Each row of a before or after table is a point. The points were changed in one or more steps. Then noise was added and the rows were shuffled. The steps act on columns, c1 being the first. What was done? A step turns or swaps two columns, mirrors them in a line or flattens them onto one, adds a multiple of one to another, or multiplies or shifts one. Angles are multiples of 10 degrees, from the lower column toward the higher: turns from -170 to 170, lines from 10 to 170 but not 90. Use the fewest steps. Two steps may share a column if one is a turn and the other turns, adds or multiplies; they go together, in the order done. Otherwise the lowest column goes first.
(in the rows, 128 means zero)

Before, 13 rows:
[[126 159 193]
 [123 108 102]
 [161  79 198]
 [ 66 160 147]
 [104 161 154]
 [112 119 135]
 [ 69 177  74]
 [121 156 104]
 [104 138 133]
 [166 145  95]
 [124 107 111]
 [102  81 116]
 [105  69 139]]
After, 13 rows:
[[ 66 107 136]
 [105 120 104]
 [118 116 136]
 [166 130 191]
 [165 104 155]
 [140 103 126]
 [108 120 112]
 [ 79 158 198]
 [139 165  97]
 [178  67  79]
 [164  67 143]
 [153 119  98]
 [ 82 101 115]]
Steps: swap c1 and c2

Before, 8 rows:
[[111 148 163 124 147  97]
 [164 139 147 103 127 128]
 [109  36  81 131 134 172]
 [104  77 105 192 109  72]
 [161 120  79  67  98 147]
 [126  61 118 181 155 117]
 [113 101 195 172 121  99]
 [134  78 136 117 129  92]]
After:
[[100 121  80 107 146 106]
 [155  37  81 127 128  89]
 [ 92 138 148 112 140 121]
 [137 101 195 157 103 157]
 [128  62 117 145 114 140]
 [143  76 105 175  88 186]
 [138 146 163 117 138 163]
 [116  78 137 121 134 162]]
Steps: turn c1 and c6 by -170 degrees; flatten c4 and c5 onto the line at 140 degrees

Before:
[[115 153 156 189 115 110 143 124]
 [172 143 145 160  61 135 136  97]
 [141  79 119 145 139 134 140 143]
 [122 155 175 131  78 151 127  98]
 [179 125  71 109 155  81 147  65]
 [180 119 109 100 115 123 132 142]
 [140 113  84 112 133 132 122 167]
 [173 113 104 110 153 162 140 129]
 [ 86 148 148 132 107  71 180 166]
 [ 66 101 127 128 147  92 120  96]
 [137 156 123 109 101 135 114 146]
 [106 122 137  86 156 102 111 161]
 [112 176 110 150  94 138 176  55]]
After (13 x 8):
[[174 107 104 120 118 164  55 126]
 [142  80 118 151 126 123  82 144]
 [179 116 109  90 143 129 141 144]
 [ 72 105 132 120 109  95 110  97]
 [106 126 140  70  96 120 114 160]
 [140 114  81 109 118 138 135 169]
 [110 174 108 161 185 130  86  53]
 [136 156 122 109 134 142 214 147]
 [171 142 140 169 183 119 238 101]
 [114 153 155 198 150  87 120 124]
 [ 86 146 150 111 176  71  52 167]
 [118 152 176 139 169 149 228 102]
 [179 129  72  92 120  90  32  66]]
Steps: multiply c4 by 1.3; turn c4 and c6 by -20 degrees; turn c5 and c7 by -140 degrees; multiply c7 by 3

Before (14 x 11):
[[108 133 121 118 156 158 139  73 174  71 116]
 [146 122 140 162 111 153 172 118 112 105 114]
 [184 138  94 145  58 129  30 186  78 147 202]
 [172 123 124 140 126  90 157 140 155 113 149]
 [101  65  99 131 141 155  88 133 130 137 124]
 [111  56 129 150 126 189  81 143 177  81 147]
 [146 169 140 162 131  93 112 192  75 120 192]
 [113  95  82 122 151 207 100 166 187 121 110]
 [127  63 102  86 139 185 116 151 141  67 124]
 [162 102 159 125 187 153 128 101 154  95  90]
 [171 173 128 183 103  88  83 205 109 105 128]
 [100  92 143  95 116 141 124 118 154  94  94]
 [139 137 185 130 148 123 166 128 176 116 115]
 [129  95 122 146 156 112 153 103 158  80 105]]
After (14 x 11):
[[183 122 124 142 124 142 162 139 148 116 149]
 [ 28  96  85 123 154 118 136 170 128 124 107]
 [ 65  53 134 149 128 145 113 145 117  80 148]
 [172 170 138 164 131 139  94 193 105 124 192]
 [141 139  96 146  61 146  35 187  74 144 200]
 [143  99 157 126 186 199 140 104 135  98  91]
 [ 90 130 119 120 158 118 154  76 144  76 116]
 [ 73  63 100 133 141  91  99 133 109 135 129]
 [163 140 183 128 146 186 177 131 152 119 114]
 [ 64  65 103  85 133 135 124 151 127  68 122]
 [118 122 145 162 108 165 154 115 144 102 114]
 [143  95 123 145 160 117 159 106 144  79 103]
 [112  91 139  94 114 123 138 119 133  93  92]
 [180 174 131 179 103 144  90 211 101 102 128]]
Steps: add 1 times c3 to c1; turn c1 and c6 by 60 degrees; flatten c7 and c9 onto the line at 30 degrees

Before (9 x 12):
[[135  94 133 136 183 131 182  82 146 153 163 148]
 [ 97 137 170 176 151 148 142 129 170 165 128 165]
 [105  58 128 139 145 106 142 158  91  98  88 145]
 [145  71  98 121 200 129  66 108  87  79  91 154]
 [ 98 129 179 167 149 158 158  87 179 112 122 165]
 [170 110 145 124 131 153 108 146 122  87 108 151]
 [ 86 164 127 125 104 173 115 138  77 131 109  93]
 [ 94 115 173 174  94 111 101 153 122 102 140 122]
 [134 106 102 118 171  96  95  95  73  98  92 185]]
After:
[[ 98 140 171 176 174 140 128 142 211 167 126 131]
 [173 112 147 124 146 130 124 158 118  88 108 119]
 [ 84 165 128 125  82 149 129 170  28 132 109 119]
 [134 105 101 117 199 136 130  84  17  97  91 137]
 [104  59 125 139 152  89 127 130  54  98  90 132]
 [136  95 132 138 176 164 128  99 165 154 163 167]
 [ 95 113 174 174 107  96 130 131 123 105 136 104]
 [ 97 128 178 165 173 178 127 126 231 108 122 130]
 [145  69  96 121 189 145 130 114  46  78  92 177]]
Steps: mirror c5 and c12 in the line at 30 degrees; turn c6 and c8 by 50 degrees; multiply c7 by 0; multiply c9 by 2

Before (12 x 18):
[[ 86 140 119 166 110 139 116 118  87 134 166 170 159 142 132 173  96 136]
 [136 124 102 146 148 164 147 109 115 129  90 122 121 195 151 148  65 123]
 [173 112 142 155 200 154 220 189 100 133 162 213  56 128 127 167 164 152]
 [100 109 132  92 162 141 115 125 126 159 151 183 176 112 118 160  99 131]
 [116 133 101 125  96 180 141 116 143 105  94 123 105 154 128 178  94  74]
 [121  78 156 118 133 179 168 125 189  65  82 175  94 109 215  38 119  93]
 [130 131 172 137 151  96 100 180 115 138 158 154 169  73 108 136 112 144]
 [149 101 118 151 100 179 134 141 185 121  80 170 147 146 193 137 109 100]
 [132 123 138 137 112 125 116 142  89 190 134 196 107 105  91 142  89 137]
 [160 150 127 156 164  74 124 119 111 143 171 215 162  77  86 162 118 129]
 [105 117  66 110 100 161 143 141 108 101  70 140 168 176 171 123 100  79]
 [164 107 145 140 132 127 132 155 111 137 201 196 152 124  73 141  89 127]]
After:
[[105 117  89 113 107  71 155 157 105 117  68  82 169 138 172 125  91  79]
 [157 149  51 159 157 196 106  91 110 146 173 169 157  95  85 163 129 130]
 [130 123  75 139 104 148 125 141  88 203 134 172 108 136  93 143 122 135]
 [173 110  63 156 234 119 174 202  99 114 163 183  58 153 132 167 160 151]
 [164 107  75 140 131 134 129 155 112 155 202 181 153 129  71 143  98 131]
 [126 134 127 137 131 187  87 165 114 144 161 178 170 116 107 136 114 142]
 [150 101  84 152 106  95 148 168 188 131  79 143 147 169 193 137 107  99]
 [115 130 119 129 107  86 156 140 144 126  93 108 105 170 130 181  85  74]
 [136 120 120 147 154  53 135 123 115 161  90 101 120 138 149 145  77 121]
 [ 99 106  82  92 150 141  99 132 122 170 146 162 176 147 116 157 122 134]
 [ 85 143  85 165 102 112 128 123  86 147 168 146 158 136 134 172 101 136]
 [129  78 101 116 148 129 157 149 188  80  79 172 100 184 215  39  85  93]]
Steps: turn c3 and c12 by 60 degrees; turn c5 and c7 by -30 degrees; add 0.5 times c6 to c8; turn c6 and c14 by 110 degrees; turn c10 and c17 by 30 degrees

Before:
[[158 166 105  87 112 157 116 139 112 159  83  90  76  87 144 122 136 139
  110 115]
 [152 145 133 128  79 116 138 168 148 128 118 140 153 135 134 117 134 118
  151 140]
 [135 118 108 166 125  72 154 121 127 111 143 196 101 124 147 125 111  75
  103 153]
 [133 155 134 136 135 134 113 140 156 117 139 126 158 144 173 146 124 119
  137 115]
 [116 120 100 137 154  72 156 135 135 137 157 156 118 180 106 109 106 101
   86 136]
 [ 78 190 117  96 179 150  70 108 163 183  86 136 156  94  83  72  87 147
  139 179]
 [ 96 121  74 128 117 117 152 116 115 141 145 148 117 143 151  97 135 110
   84 172]
 [133 125 109 161 117 115 149 107 160 117 179 137 113 134 107 111 108  75
  105 150]
 [122  90 166 149  96 107 110 143 162 121 160 163 135 145 151 113 133 115
  145 102]
 [145 157  93 109 137 139  73 162 110 144 115  87 118  91 132 115 138 165
  158 149]
 [119 149 115 123 104 154 114 121 108 126 120 127 142 110 108 142  91 130
  162  98]
 [ 78 195 140  72 174 125  85  90 118 143  96 108 136 109  85  77 121 128
  146 188]]
After:
[[146 121  74 124 117 121 150  91 118 139 116 136 163 143 155  78 134 104
   80 170]
 [100 144 139 130  77 116 136 250 148 128 126 147 116 134 135 109 137 116
  152 136]
 [122 119  83 137 156  70 151 151 133 132 139 136 160 178 108  97  98 101
   85 139]
 [123 157 130 133 140 134 111 161 155 117 142 153 106 141 178 157 119 115
  139 118]
 [183 196 149  74 172 128  87  13 115 142 109 141 134 111  88  46 117 122
  144 190]
 [ 89 120 100 166 123  74 155 106 130 110 131 134 188 125 147 125 106  72
  104 154]
 [117 127  82 162 116 117 149  66 163 117 163 121 142 130 109 105 103  76
  108 153]
 [119  86 143 148  98 103 110 172 160 122 177 157 151 147 150 100 136 113
  144 103]
 [166 194 140  93 177 152  68  64 161 182  90 166 142  96  85  32  72 146
  143 178]
 [138 144 120 128 105 155 114 107 105 124 113 141 122 115 112 151  82 129
  162  95]
 [133 156 110 109 134 138  72 232 117 139 100  98  94  91 133 108 143 161
  157 150]
 [120 162 135  88 110 160 118 162 114 163  79  60 112  88 145 116 138 141
  107 119]]
Steps: turn c1 and c12 by 150 degrees; turn c12 and c13 by -120 degrees; turn c3 and c11 by 30 degrees; multiply c8 by 3; multiply c16 by 1.6; multiply c17 by 1.3

Before:
[[136 178 130 165 103 186 115 137 146 131 126 143 165  70 184 134 146 155
  143 141 205 166 122 122 109 160 139 121 110 125  93 134]
 [119 142 111  92  29 136 157 168  93 165 118 130 180 122  73  89  94 131
  152 136  70 116 163 130 140  76 148  93 121 109 157 189]
 [154 112 104  68 118 118 132 145 104 182  85 168 195 188 128 172 158 171
  116 108 124 159 107  97 116  96 100 208 130 111 199 186]
 [142 108 139 134 125 166 134  98 100  92 158 178 113 160 165  72 165  86
  169 135 124 102 119 187  82 132 167 155 144 118 137 166]
 [108  73  72 189 139 186 149 134 142 136 151 151 107 132 139 144  91  77
  122 141 131 121 125 112  95 128 158 194  94 185 132 143]
 [146 155 129 101 125 182  59 109 131 159 142 179  94 178 101 178 118 105
   84 173  89 149 153 127 173 125 157 122  77 174 138 133]
 [168 146 187 125  92 113 167 177 106 101 108 135 134 112  75 154 156 111
  217 146  98 180 152  84 167 125 133 138 136  88  97 138]
 [171  72 131 108  96 142 106 144 148 104 146 197 130 173 138 117  86 180
  133 146 122 141 172 108  78 145 121 160 190 136 132 202]
 [112 102  93 117 161 175 154  32 106 108 143 177 178 129 161 168 136 157
  196 138 131 117 132  83 109 132 158 190 106 126 173 187]
 [130  41 168 100  81 129 184 134 160 165 159 125 120 139 102 127  86 127
  182 180 115  89 177  97 121 138 139 153 124 195 130 101]
 [ 76  85 134 104  94 126 102 179 108 204 132 197  76 172  98 157 123 190
  123 126 133 125 146 121 120 157 143 130 148 108  96 179]
 [146  61 159  80  94 120  77 140  90 170  50 126 184 146 142 144 173 186
  101 173 144 198 184 157 125 172 131 129 128 140 179 152]
 [ 74 101 102 162 159 149 118 139 158 139 168 139 149 133 116 152 145 132
  125 172 116 152 238  91  86 155  81  70 113 123 148 119]
 [ 69  91  66 128  78 125  72  67 101 150 148 132 103 180 138 169 130 155
  154 138 146 204 105  78 148 125 163  89 111 150 137 187]]
After, 14 rows:
[[133 139 151 163  85 186 114 137 143 158 122 117 166  71 183 153 133 130
  125 137 207 166 121 119 107 131 136 120 150 124  94 135]
 [171 141 109 124 132 118 166 179 107 120 106 117 134 108  78 159  99 193
  150 147  95 179 155  88 169 154 131 141 123  87  94 137]
 [109 120  77 190 104 188 150 134 147 131 155 118 109 133 140 119 110  74
  143 141 134 123 127 114  96 119 160 197 166 187 133 144]
 [112 137 158 117 141 174 157  34 108 126 147  92 182 127 163 143  94  93
  151 136 130 119 129  86 107 149 154 193 167 126 173 186]
 [ 76 127 190 106  86 125 103 185 110 171 132  58  75 174  98 134 127 133
  129 128 138 127 150 121 121  59 141 130 137 109  99 180]
 [133 106 129 102  75 129 186 136 162 145 157 132 118 137 100  92  78 173
  173 177 116  85 179  95 124  90 139 153 131 198 132 104]
 [145 154 100 101 169 183  59 111 131 134 146  97  96 179 102 180 141 132
  115 172  88 150 155 128 170  95 158 122 192 172 139 133]
 [146 119 187  77  87 119  73 140  89 176  47 132 187 143 144 116 171 158
   95 168 149 200 185 152 127 102 125 129 126 142 178 149]
 [161 142 173  65 106 117 132 142 105 104  81  90 193 183 127 154 153 106
  112 109 124 165 106  96 117  70 101 211 140 111 200 188]
 [121 114 130  90  41 139 155 166  95  84 117 131 183 123  72 103  98 111
  160 137  71 116 163 128 142  85 148  91 136 110 158 192]
 [171 109 179 106  39 142 102 144 149 136 145  43 129 169 139  96 100 130
  148 143 120 139 171 110  73 159 121 163  90 135 129 205]
 [ 72 135 135 160 115 149 119 145 159 162 170 121 145 132 113 133 140 104
  115 169 117 152 238  88  85 120  78  68 145 125 150 119]
 [143  96  84 133  80 167 134 101 100 126 159  73 113 160 167  79 125 139
  121 135 123 100 123 186  82 168 168 155 130 119 134 165]
 [ 68 134 156 131  99 127  72  65 102 128 146 130  99 179 134 138 113  66
  139 139 147 205 108  78 147 103 162  89 144 150 134 187]]
Steps: flatten c2 and c16 onto the line at 60 degrees; swap c3 and c18; add 1 times c25 to c5; turn c10 and c26 by -80 degrees; turn c12 and c29 by 160 degrees; flatten c17 and c19 onto the line at 140 degrees

Before:
[[109 108 133 130 113 119 132 118 145 155 116 136  98 109 124 119 116 168
  121 136 133 136 134 137 142 130 176 136 104 143 132 130 140 139 132 119
  138 118 114 140 147 110 142 110 119 129 115 118]
 [107 103 129 108 155 120 113 120 118 109 133 108 137 146 136 100 162 152
  106 138 112 124  94 118 117 139 156 108 106 134 116 119 163 182 119 116
   68 118 127 116 138 134 142 100 105 141 125 111]
 [118 155 116 114 126 136 149 184 132 108 105 121 136 109 123 128 205  52
  134 128 151 124 119 123 114  97 154  89  96  98 134 124 111 154 112 118
  136 112 131 136  71 147 101 151 138 133 162 118]
 [140 155 135 106 143 141 132 133 117 119 118 152 104 120 143 125 134 140
  137 175 118 113 147 141 123 120 152 130  97 105 121 125 121 132 113 176
   91 188 132 151 136 111 148 140 117 131 138 114]
 [167 123 150 121 128 152 138 122 123 107 120 152 111 150 137 127 158 161
  136 159  94 132 142 181 136 125 162 158 106 150 135 126 113 104  62 139
  137 127 109 149 116 138 138 126 106 108 164 109]
 [158 155 130 125 122 137 149 116 177 167 101 141 143 136 110 107 140 167
  100 128 151 118 102 145 140  91  40 139 164 103 127 120 115 112 125 118
  130 122  91 115 143 168 122 151 180 107 169 151]
 [114 151 154 125 117 122 100 190 130 140 110 143 126 121 153  97 118 155
  133 139 152  89 128 119 127 138 175 138  96 153 114 122 110 121 125 128
  122 121 135 120 129 116 127 150 110 131 167 113]
 [118 141 130 109 115 123 145 138 118 109 108 126 130 109 110 111 127 151
  129 143 122 136 146 111 137 142 151  52 156 145 116 126 108 124  77 158
  130 115 114 124 139 112 130 139 148 112 123 111]
 [112 123 115 110 130 120 147 138 164 112 130 135 152 133 114 105 153 150
  124 132 155 121 141 125 112 150 138 151 103 125 100 119 109 140 129 145
  118 132 132 115 151 121 148 151 123  91 154 127]
 [176 122 123 134 116 249 142 122 133 100 103 133 114 141 129 122 124 129
  124 142 138 129 141 120  87 147 157 157 134 124 134 137 157 132 123 118
   93 119 131 138 148 142 140 103 128 110  62 133]
 [117 145 125 130 132 107 142 118 136  99 139 127 148 105 136 119 120 112
  129 160 149 135 138 128  78 147 154 141 104  50 135 244 110 115 116 132
  131 132  40 113 126 157 146 138 105 123 150 142]]
After, 11 rows:
[[158 155 130 124 107 137 149 111 176 167 102 141 143 135 111 106 141  88
   99 128 151 118 102 144 165  91  39 140 164 103 127 120 115 127 138 118
  129 122 122 114 110 166 126 151 180 107 169 150]
 [118 156 117 106 111 135 149 151 133 108 105 121 135 109 123 128 204 220
  134 129 150 124 119 123 110  97 154  89  97  98 135 124 112 101 119 118
  136 111  89 136 168 152 120 149 138 132 162 118]
 [113 123 115 118 156 120 148 101 164 111 129 136 152 132 114 106 153 125
  124 132 155 120 141 125 133 149 138 151 104 125 100 119 109 128 127 144
  118 132 157 115 129 122 125 151 122  92 154 126]
 [107 102 129 115 137 120 113  87 118 109 132 109 138 145 136  99 162 139
  105 138 112 123  94 118 134 140 156 108 107 134 116 119 162 169 121 115
   69 117 141 116 131 136 123 100 104 142 125 111]
 [117 146 125 135 137 107 142 151 136  98 140 126 148 104 136 119 120 125
  129 160 150 135 138 129 219 147 154 142 104  50 135 245 111 127 126 132
  132 132 121 112 173 159 131 138 105 123 150 142]
 [113 151 154 124 117 122 100  85 129 140 111 143 125 122 154  98 118 137
  132 139 154  89 129 119 121 138 175 138  97 152 114 122 111  76 122 128
  122 120 132 120 129 117 128 150 111 131 168 113]
 [167 123 151 124 145 151 138 116 124 108 120 152 110 150 138 127 157  88
  137 159  95 131 142 180 141 127 163 158 106 151 135 127 113 117  70 139
  138 127 108 148 128 160 127 127 107 108 164 109]
 [109 109 133 134  99 120 133  96 145 155 116 136  99 110 124 120 116 104
  120 136 132 136 134 136 143 130 177 136 103 142 132 130 140 142 126 118
  137 118 131 140 107 110 130 110 120 129 114 119]
 [176 122 123 137 102 249 141 129 132 100 103 133 115 140 129 122 125 127
  124 142 138 128 141 119 137 147 157 156 133 124 134 137 157 137 128 118
   93 119 165 138 154 144 131 104 128 110  61 133]
 [118 141 131 111 161 122 144 108 117 109 108 126 131 109 111 111 127 115
  128 144 122 137 146 111 143 142 152  52 156 146 116 126 107 117  74 158
  130 114 128 125 115 130 123 140 149 112 123 110]
 [140 155 134 116 216 140 132 115 118 119 118 152 104 121 143 125 133 126
  136 175 118 114 147 141 127 120 152 130  97 104 122 125 121 127 108 176
   91 188 138 150 128 117 123 140 118 131 139 114]]
Steps: flatten c4 and c43 onto the line at 20 degrees; add 1.5 times c36 to c5; turn c8 and c34 by -50 degrees; turn c8 and c18 by 130 degrees; turn c25 and c41 by -120 degrees; turn c25 and c39 by 70 degrees; turn c35 and c42 by -20 degrees
